Each row is a point. Two turns around zero, p and q, are shown by what they do to some points. Write where each new point lands after one turn and then the other. Backwards means that the second turn is done in reverse. Each puzzle has new turns, and all numbers are rounded.

Turn p:
[31 15] => [  6 -34]
[-21  17] => [22 15]
[-13 -17] => [-13  17]
[-17 -13] => [-8 20]
[19 -3] => [ -8 -17]
Turn q:
[-5 18] => [ -4 -18]
[-2  9] => [-3 -9]
[10 18] => [-18 -11]
[  4 -48] => [20 44]
[-7  2] => [ 5 -5]
Where do these land?
q, then p: [24  3] => [15 19]
q, then p: [ 0 19] => [-13  14]
q, then p: [-23 -22] => [ -1 -32]

Turn p:
[-32  16  26  30] => [ 22  27 -14 -38]
[-10   5  24 -18] => [ 15 -21  -9 -17]
[ 23  10 -32   5] => [-26   8  27  15]
[ 31 -16  -8  -9] => [-26 -14  -4  22]
[-13 -14 -10  -8] => [16 -1  0 17]
Turn q:
[ 17 -28  31   1] => [ -2 -33   6 -30]
[33  4  0 10] => [ 29 -16  11   2]
[-48  14  -8   5] => [-37  29   0  19]
[  2   2  13 -14] => [  2   6   2 -18]
[ -4   8 -36  -2] => [  9  14 -19  27]
Where do these land?
q, then p: [  3  21 -10  43] => [-12  26 -34 -21]
p, then q: [ 14  11   9 -13] => [-14  -5 -14 -12]
q, then p backwards: [ -1 -42   0 -24] => [12 -6 47  0]
q, then p: [-12   2 -30   1] => [-6 28 14 -1]
q, then p: [-4  8 31 -7] => [ 15 -26  -3 -13]

Turn p:
[-19   9  29 -48  18  20 -30  21] => [-22  17  54 -30 -14 -21  16 -15]
[ 20 -33   1 -11  22 -18  15  -6] => [ -7  -8 -23  11  19 -33  17 -13]
[ -4  19 -11  16  12 -28 -24   1] => [  2  24 -25 -14 -23   5 -15 -10]
[ 20 -11 -10  17  15 -13  21   5] => [  8   3 -28  26   3  -9  11   1]
[ -6  33  14  11 -16 -11   9 -19] => [ 31  12   6  -5  10  14 -28  -3]
[-14 -27  23  16 -23  19  27 -13] => [ 15 -40  13  14  24  23   9 -12]
[ 29  -3 -11   9  -9 -11 -10   8] => [-15   2 -16  21  -9  -7 -19   4]
[-11 -17 -27 -13 -18   7   3  12] => [ -8 -29  -1  -8 -12  -4   7  26]
[ -1  12 -28  12  14  19 -10 -34] => [-13  20 -19 -17  21  28   3  21]
[-15  19  21  -9 -15  16  -1  24] => [ 10   1  41   0 -18   6  -2   0]
Turn q:
[  7  40   2 -13 -11   7  12   9] => [ 22   1  -1  10 -14 -22 -16  26]
[  0 -18  16  -1   0  21 -11   2] => [ -8   7  10   8 -11  24  14   2]
[-12  31 -21  -7   7  18   0  -8] => [ 37   0 -21  -7 -10   0  -7   6]
[ 22   3 -19   2  -2  17  15  -8] => [ 13 -14   4   2 -25 -10  -3 -18]
[ 17  36   1  18 -22   6  11  -2] => [ 10   5  12 -12 -25 -21 -31  12]
[ 4 11  9  3 18  5 15 -8] => [  0 -16 -10   8  -7   7 -19   3]
[-16 -32  18  37 -18 -12  10  28] => [-20   8  50  -7  31  15 -10  -7]
[ -4 -29   1  13 -16 -46 -34 -28] => [-47  14 -10 -42  20  -9  21 -12]
[-26 -38  14 -34  13  -6   7  13] => [ -8 -17   2  24  34  19  37   9]
[  8  -5 -21 -18  30 -12 -26   0] => [ -1  13 -37  14   8  -5  16 -22]
Where do these land?
q, then p: [  0   7  -1  10  21  10 -18 -13] => [-12   2   3  -9   3  13  -7  27]
p, then q: [26  9 19 13 18 26  9 42] => [ -6  -3  28 -23  -5   6 -50  15]
q, then p: [ -5   4 -29   8  23  17  25 -21] => [-38 -18 -14   6  27  -4  -7   8]
p, then q: [-27  -5  10  17   1 -28 -26  -1] => [  6  -9 -10 -22 -26  -9  34   4]
q, then p backwards: [ -8 -37   0 -34  -6 -13 -16   0] => [ -1 -28  -4  -3  36  27  13   0]
q, then p: [ 12   4  24  20  11  13  19 -23] => [-26 -29  16 -12 -10  17  -3  -4]
p, then q: [ 22  21 -14 -11 -23  -1  27  35] => [-23  35  32   5  11 -18 -21  -5]
p, then q: [-11  -3   5  13 -30  21  -1   8] => [ -9   7  24   5 -13  27  10   1]
q, then p: [  8 -10  15 -19  -1 -15  23 -18] => [  5 -31 -12  -4 -11  -4  20 -12]
p, then q: [-18  13 -25 -35   3   2 -17  11] => [  6   4   9  17  21 -22  19  33]
q, then p: [  1  -3  -4  18 -17 -33 -25 -21] => [ 15   6   8 -43  -2 -24   1  10]

Turn p:
[  6  25 -10  31 -12  -9   0   4  13] => [-17   4 -11  18  23   1 -19  22   1]
[ -2 -24  -2  17  19   4 -32  18 -16] => [  0 -14 -16  33 -22   7   8 -25   8]
[  6  29 -22  -5  27  31  14 -10   5] => [ -8  26  13 -10  14  24  12   6  38]
[-20 -24 -40  -1   2   3 -11 -45  -6] => [ 23 -29 -34 -22  19  18  28  -3  17]
[-16  15  -4   3 -35  14  -9  -9 -15] => [ -1 -18   9  -3  32  20 -10 -11 -17]
[-16  -8  13  -7   2 -19 -12  36   2] => [ -2 -15  14  24 -29  -6   3   9 -19]
[ -2   1   3 -48  -9   0 -30 -11   8] => [ 40   9  16  -1   5   7  28  -3 -27]
[ 21   5  30  -8  15 -19  32   5  -6] => [-23  26   8 -19 -21 -31  -3   1  -8]
[ -9 -19  28  26 -17   2  18 -12   5] => [ -2 -22  -1 -11   8 -33 -28 -11   5]
[33  0  3 -9  8 -7 30 24 11] => [ -7  34   2 -10 -30  -6 -20  16   1]
Turn q:
[-17  21   3  21  12   6  30 -15  -3] => [-25  -5 -17 -11  11   4   6   6 -35]
[43  5 25  1 -1  2 -3 34 22] => [-16 -11  35   8 -13  24  24 -21  27]
[ -5  13  -1  19   6 -29   1 -14  -1] => [ -4  -6  -2  -9  26   6 -19 -15 -15]
[ 37 -20  25   1 -35  14 -12  28   3] => [  1   9  17  33  -9   1  35 -24  37]
[-34   4 -27  21  15  -1   7  -6   4] => [ 15  -9 -29 -22  12  11  -4  14 -24]
[-16  -6   0  -5  20   3 -13  -6 -22] => [ 16 -13   4   4   1 -19 -10  16 -15]
[ -8   1 -14 -37 -23  21 -39 -12  -8] => [ 28  36   5  25 -24  -7 -21  21   7]
[ -7 -17 -25 -15  12  11  -6 -36  -7] => [ 16   5 -20  -8 -26 -25 -25   3 -13]
[  4  11 -25 -13 -12 -17   7  12 -20] => [  9  27  14 -25  15  -9   1   4   5]
[  2 -12  39   7   7 -10  28  14  31] => [-40 -34  -7   4   7  13  12  -4  25]
Where do these land?
p, then q: [  4 -21  25  10 -12  14 -10  -6 -21] => [  5   2 -12   9  -3 -19 -31 -20 -10]
q, then p: [-31  35 -26  21   9 -14  20 -28  14] => [ -2   0   9   1  -7  53  38 -25   2]
p, then q backwards: [ 35 -11   5 -14 -17  28  27  13  -5] => [ 20  19 -35 -19  -1 -17 -14 -22  15]
q, then p: [-23   7 -19 -10 -18  -5  -6 -10   8] => [-1 18  3 22  6 26  5  6  2]
p, then q backwards: [-24  22   0  12  13  22  15  26  33] => [ -2   6  30 -42   2 -11 -19  26   4]
p, then q: [-29 -10 -13 -11   4 -34  -1 -15 -10] => [ -2   2 -13 -26   4 -30  19  10  22]
q, then p backwards: [ 24  24   3 -21 -12 -25   0 -10 -22] => [16 28 35 -2 -3 20 18  3  1]
p, then q: [ 17 -19  19   6  11 -28 -17  13   7] => [ 10  21  -4 -11  34   1   1 -25  -3]
p, then q: [ 29  -7 -20  29 -18  12  13  31 -10] => [ 44  17  -6  24 -13  23  -6   8 -15]
p, then q: [ -7  -2   4   5  22  24  -8   2 -12] => [-19  -4 -25   9  -8   9  -7  -8  -5]
q, then p: [  5 -20  20 -29  17   5 -32 -16  17] => [ 25 -18 -19  32  11 -13 -27  -5 -15]

Turn p:
[ -9   2  13   5 -10   9   4  -8   0  -6  -8   4] => [  7  -7 -13   2   0   5   8   5  -2 -13   8   3]
[ -4  -4   4   6  -6  -7 -41  -9   6  -6  -4   4] => [ 30   2  -5 -21  -7  -1   9 -11 -15   3 -11  -9]
[ 19   7  -4   3   6  12  -3   6 -48  13  -5  -3] => [-25   9  16  -1  18  -8   3 -31 -19 -11  18   5]
[-13  -3   7   2  14  -9   2  -1   5  -6  -8  -1] => [ -6  -2 -11 -11  -9  -8   3  13   1  -1  -4  -4]
[17 -3  1  1 12 -1  3  3  7 -7 11  0] => [-10  10   5   2 -10  12  -4   3  -4  10  -7   3]
[  1   3  -2  -4  -5  -2   9 -10 -14 -10   3   8] => [ -8  -6  -4  -7   9  13  -5  -6   4 -10   1   5]
[-6  5  2  2 -6  0  1 -8 11 -9 20 -9] => [  5  -8  -2  11 -10  13  -3   0   5  -6 -15  -9]
[  0 -21  -5  -2  -2  -7   4   6   9  10  -4 -12] => [  2   3 -11  10   4 -14  -9   4   1  19  -4  -1]
[ -9   5 -12  12 -11  -6   6   6   8  -6  -9  -8] => [  5  -4  -7   7  -1 -11  10  -2  17  -2 -11  10]
[10  0 -5  0 -8  2  6 20 -2 -2 25 -1] => [ -9  -9  15  16  -3  13   1 -11   6  16  -3   1]
[ -5  -1  -6 -44   5  -6   1  15   5   5 -10  -2] => [  0 -17  21  -8  17 -15 -18  25  -4  13  -3   4]
[-11   4  -5   7   1  13   8  -9  -3  -7   6  11] => [ -1  -6  -3  -1 -11   8  -5  -5  11 -15  11   3]
[  7   1   7   1  15   5  -7 -10  12   0  -9   3] => [  6  16  -1  -8 -10   1  -1  13  -9  -5   2   1]
[ 3  4  5 11 -6 -4  8  0  4 32 -8  5] => [  4  18  -2  10  14  -8  11   4  11   3  17 -12]
Turn q:
[ -1   7  -9   6 -12  -6  17  -2   0   2   0  14] => [-16  -4   6   6 -10   2  15   9  -5   2  -7  -2]
[ 17  -8 -15  -8  -3  14   2   0   5 -17   2  -2] => [ 15  11   7  -1   4  -9  11  -5 -19  14   1  -2]
[  4   1  -9 -15 -15   4 -19   0  11 -12  19  -5] => [ -4  11  -4  -3  14   0  -7  -6 -12  29  11   0]
[-12  10  -2  -6  11  11  10  -8  -2  12 -10 -11] => [  5  -3   3  20   6  -6  -7   2  10  -9 -15  11]
[  8  -9   1 -13   3   1 -13   2 -11  10  12   5] => [ -2   3  -2 -11  11 -16  -2  -4  12   6   7 -12]
[  2  -7   0  -8   4   1   9  -2 -16 -15   2  -7] => [  4  11  18  -7   3  -2   3 -12   0  -3  -6   2]
[  9   9  -3   8  15 -12   5  -1 -14  15  -9 -22] => [  4   3  -2  -5   8  -5   9   9  17 -21  -3  24]
[ -8   5  -6  14  -8   9 -11   1 -10   7  -3   4] => [ -7  -5  -4  -6 -12 -12 -13  11  -3   2  -5   6]
[ 3  9 18 -9 -2  4  2 15 14  2 16  2] => [-10  -6  -4   7  20   6  -5  -5 -11  -6  12 -13]
[ 15  11  18   1  16 -10   8 -10 -10   0  -3  -3] => [  4   3  16   1   5   5   6   6  14 -22  15   4]
[-15  -3   0  20  10 -16   2   6  17  -8 -15  16] => [  9 -18  -8  -5 -19  29   3  10  -1  -2  -8  -6]
[-13 -14  12  -6 -20  -9 -11  11  17   4 -15  12] => [ -7   7 -28   4 -16  15  -8  -6  -1   3  -1 -22]
[ -8 -11  -5  17   1   8  -1 -12   0   0   6  -3] => [  4 -15   3  -2 -14  -7  -3  -9   0   7   0  12]
Where do these land?
p, then q: [  1 -15  -3  12  -5  -8   0  -1  -7   6  15   4] => [ 2 -6 -5 14 -1 -9 -1  0  8 11  1 17]
q, then p: [ -4  14  -4   6  12  -4  17   0 -13  12  19  -2] => [ -7  -9 -18 -13 -13  -2   0  20  -1  11   8  -2]
q, then p: [ -2   2  -6  -1  11  -1  -8  17  10 -10 -21  20] => [ -4   2  14  17   6 -15   2  -6 -17   6  -3  21]
p, then q backwards: [ 10  19  -7 -10  -1   4 -15   8  -1 -20 -12  13] => [  5   3 -11  18  15  -6  11  -1 -14 -20   5 -12]
q, then p: [ -1  12   5  -7  11   7 -21  -5   8  -6 -15   7] => [  5  10  20   8  -8  -1  12 -11 -12  11  -5   1]
q, then p: [  8  -5  19  -9 -11  -9   7  -5  13   0  -6  11] => [ -2  -4  -3  23 -10   4  -1 -10   6 -15  -9  -1]
p, then q: [ -3 -13  15  -6 -20  16   5   2   0   9  -4  -3] => [  2 -17   5 -22   1 -15  11  -1  -1   1   3   7]
q, then p: [ 10  -4   9  -2  -7  12  -1   6  29 -10  -4   9] => [-14   7   2  15   2   0  -5 -30  -6  -7  -3  -1]
p, then q: [ -1  -1 -21  -5   7 -10   6  -2  -8  13   7  -7] => [  7  -1 -11   4   0  17 -13   3  14   4   8   8]
q, then p: [ -8  -6   1   0   0  -1  14  -7  -7  -9   4 -12] => [  6   3 -11  -7   3  10   2   8  -3 -12   9   0]
q, then p: [ 12 -13   9   4 -13  14   7 -13  11   2 -10  -1] => [ -3   5 -10   7   9  16   6 -20  12  -6 -10  -2]
p, then q backwards: [-19  16 -13  16  -4 -13   7  -6 -13   9  11 -18] => [-10 -15  13 -17   3   2  19   5 -13  25  -1   5]
p, then q: [ -7  -1  -7 -14  12   2 -20   4   1  -6   6   3] => [ -4  21  -7  -2  -1  -5  -5 -10  10  -4  10  -9]
p, then q: [  1 -14   9   5   0   5   2  -9  -9   4   5  -2] => [ -2  -2   6  -6   1 -10  -4   1   2  11  -4  14]
q, then p: [  2   8  -6  10   9 -14   2  11 -14   6   6 -23] => [ -3  -9   6 -23  -7   6  -9  18   6   3   9  11]

Turn p:
[ -1  13   4  10  21  21 -33 -18  -8  -5   6  21   2 -24] => [  6   4 -17   4  10  18 -28 -35  -3  10 -24  12   2 -10]
[ 10  13   9  13   9  -6 -13 -25 -30   0   5  17  -5   7] => [-25  -7 -10  -4  18  -2 -32 -13  -5   1  -3  16   9   7]
[  3  12 -17 -15   1  18  15 -11  27   3  -3  25   1  10] => [ -4  -3  -3   4  -5 -12  19  12   4  11 -27  20  -3 -29]
[  0 -41  12 -18   4 -19  21  12   9 -15   1 -14   5 -10] => [ 19   7  18 -10  -6  -6  34 -10 -12 -11  35  -2   9   5]
[ -7  20   2  21  -5  17  -6  -4 -20 -20   1  14  31   4] => [-32   2  -4  12  -8   8  -6 -25   7  12 -26 -10  11  13]
[ 17  18 -11  -2   1  26  -6  -9 -47 -10  -2   5  -8 -12] => [-30  16   5 -13  13   5 -27 -25  20   7  -8   8 -25   1]
[ -2  22  24   8  -1  35 -27   0 -24 -12 -13  -2 -11  -4] => [-11  17 -16  22  26  11 -24 -24  28   1  -7 -11  -9   1]
[-21 -21 -14  -4   1 -30  18   5  13  16 -29 -25   2  -9] => [ 20  -9   0 -18 -35   7  12  22  12 -16  32  -3  12  -2]
[ -3   3  10  -1   8 -26  39   9  29   7   8 -27  -7  -2] => [ 14 -13   5   6 -22 -26  11  19 -18   5  35 -19   0 -15]
[ 13  10  -7  12 -17  16 -31 -27 -11 -19  11 -15   0  -5] => [-10 -17  23   5  25  26 -22 -18  10   6 -15  -9  -5  -3]
[-18  10  -1 -14 -24   3   0   2   1  20  22  19   1  -5] => [ -1  -5 -19 -21   8  -8  10   7 -10  -8 -28 -17 -10  -4]
[ 21 -22   8  -5 -15 -41  23  27  36  17 -21  -5   1  -2] => [  8   3  -2   3 -14  12  37  44 -28  -8  40   2   3  -4]
[  4 -34  10  -4   7  -4  16   6  13  29  -4 -25  11  17] => [ 22 -23  -3   5  -9  -9  27  14   3  -1  28  10  -8  25]
[-20  16  -6 -18  -7  -1  -8 -11  11 -11   2  30 -15  31] => [ -7   5  -1   4  16 -23   0  16   6 -18 -35   8  22 -18]
[ -1  -3 -12  36   1  23 -14   4 -20 -12  11  11 -20  -2] => [  1  19   6  -8  18   7 -27  -6  11  33 -16  -4   6  16]
[  6 -14 -11 -17  17 -33   4  39  20  12   2 -29  12   7] => [ 28   3  18  11 -35  -5  12  23 -23 -24  21   1 -14  17]
Turn q:
[ 21   7  23 -17  36  22  12  -3  19  14 -30  25 -10  26] => [ -4  -1 -13  58   6  -2   4  -7  -3   3   5   8 -33 -35]
[-13 -12  10  -3 -16 -24  -6  -2   7  22  17  -1   1  21] => [ -3   7  -7  -8  -3 -12  32   4  23  11 -19   3  14   0]
[ -6  -6   1 -15 -22   1  -4  -2  -4 -10   0   1  -2   9] => [  0  -8 -11 -18 -16  -1   6   3  10  -6  -3  -1  -9  -3]
[ 20 -19   9 -27  27  -3 -26  -3  20  11 -24 -13  -5  -6] => [ -6 -30  -9  41  -6 -17  17 -15  -9  -6   8  13  -5  20]
[ -1  13  -2  -1 -13  14  29 -12  16  -3  10  -6 -24 -11] => [ 15  -1 -15  -8   9  25   5   2 -24  -9 -10 -16   5 -18]
[  3  48 -10  -7 -19  -9   7  29   5  19 -21  21   3   6] => [ 20  33  14  17 -23  28  16  19  14   3  26 -12 -11  -6]
[ -5  -3  -1  -7  -7  33 -29 -21  -3  19   9  10  27 -31] => [ 16  20  -8  -5 -17 -15 -13 -14 -17 -28  -2  42  11  11]
[-41 -43  -3   5 -13  19 -19   1  13  10   3  14  30 -31] => [-15  12   3 -30  11 -25  14   4  -6 -44   8  47  14   9]
[  2  26 -22  23  -3  -2   1   5  -2 -27  29 -20 -12  16] => [ 17  -9   3 -29   8  20 -16   9  -7  43   3 -12   6   1]
[ -4  -8  17  -8  24 -12  -2   1  -2 -23  15  -1  16  -1] => [ -8  -5   9  -3  12 -27  -6   6  -8   9 -16  -1 -21  15]
[ 16   7 -11   8  -6   8  30  -3  -6   6   4  -6  11   2] => [  0  22  -9  -5   7   9  -9 -18  -5   4   7 -21   3  -8]
[ 28  18   0   8  11  12  12  18 -19 -10  10 -10 -35 -16] => [ 32 -19   9  12  19  23 -29  -7   1   0  -1 -26   0   1]
[-10  -4  10  12   5 -44 -22  -2  19 -30   2  29 -13 -20] => [ -3 -26  49  -4 -11 -24  14  33 -15   0 -11  -3   7  -5]
[-29   1  -9   9  -5 -16 -10  -8 -25   2   1 -32   2   5] => [-23  -1  -6 -18  -5  16  -8  10  14  12 -14   5  19  29]
[ 10   8 -36  -1   8  14  14   5 -33  10  -8   6  10  13] => [ -9  20   8  -3  -4  27 -21 -34  15   8  15   1 -12  -1]
[ 10 -31  25  21  -6 -12  11  -3  -6 -11 -17 -17   0  19] => [-30 -17 -18   2  11 -24  -8   6  19   2   3 -25  13 -10]
Where do these land?
q, then p: [ 21  10  -7  15 -17  15 -17  -7  22 -11   9 -16   6   7] => [ -7 -12   9 -23  -3   9   1   2 -22  -7 -10  10 -27  18]
q, then p: [ 17   5  27  -1 -15  -5 -18   0 -11   2  -2 -14 -22   9] => [11 -6 17  6 -8 31 17 22 -4  9  5  3  1 11]
q, then p backwards: [ 22 -11  20  -3 -19  16  13  14  27   1  17   5  41 -13] => [-18 -10  30 -29  15  -7  19  27  -3   6  17   7 -30  -5]
q, then p: [ -4  -1 -13  -4  18  -8  35   9 -26 -21  25  -6   6 -29] => [  6  -4   1  30  17 -17 -22 -17  29 -30  17  13  -5  -3]
p, then q backwards: [ -3  13  -7  -9 -28  -6 -19 -16 -12  -1 -10   7 -22   9] => [-27 -14  14  20  -2   8  20   7 -18  -6  -3   3 -13  -5]
p, then q: [-31  13  15  24 -11   0 -22  10  -1  -1 -15  19 -20   1] => [ -1  11  -2   3  -4   7  -7  -1 -16  23  39  16  -2  28]
q, then p: [ -3  10 -16   3  -2 -13  -5 -21  -1  37 -30  23 -31   1] => [-15  -6 -21   0  -1  20  26 -20  13  38  -8 -27  11  -4]
q, then p backwards: [ -1 -19 -14   8  13 -16   4   6 -27  -3  -8  -9  20 -10] => [  3   0   1   8  -5  -3   2  -2 -42 -20   5  -8   3  11]
p, then q: [-24 -34 -18 -26  27  -9   8  11 -11 -23  17 -12   8 -28] => [ 14   0 -25   2 -43 -19  -4  -6 -13   3 -29 -36 -13  -9]
q, then p: [ -5  13  16   2 -22   8  -1  12  28   6  25 -47  19   7] => [-12   1  24  -1 -35 -17  -4  28  -8  -5 -12  24 -33  14]
p, then q: [-19 -25  -6   9  10   2  21 -20  -7   1   0   9  -9  12] => [ -6  19   5   5 -10 -22  32 -13  -2   4  -3  -3 -13   3]
q, then p: [  2 -13 -13   0  26 -15   3  12  -3   2  25  12  -2  -1] => [  2 -12 -23  10   7 -16  -3  -7  -1  -3  24  18   9  -7]
q, then p: [ 34 -13  13  -5  28  18  26  15  23 -19  -5  -6  25 -35] => [ -3  -2  31  -5   7 -20 -58 -17 -12  -5  22   4  13  21]
p, then q: [ -7  14  -8   0  -9  -4   1   9   1   9 -38  28 -24  36] => [  6  17  32  -4  10   7  16  30  -4   6  39   7 -19   8]
p, then q: [ -6  24   9  -3   5 -15 -12 -28   5   7 -23  24  -2  23] => [-18   5  34 -21   1 -11  -3   8 -10 -10  26  22  -4   5]
p, then q: [  8  15   2  -9  -4  33 -16  -5  -8  15  11 -15   9  10] => [-16 -34   0  15   9   9   7   2  -3   2   4   7  16 -20]
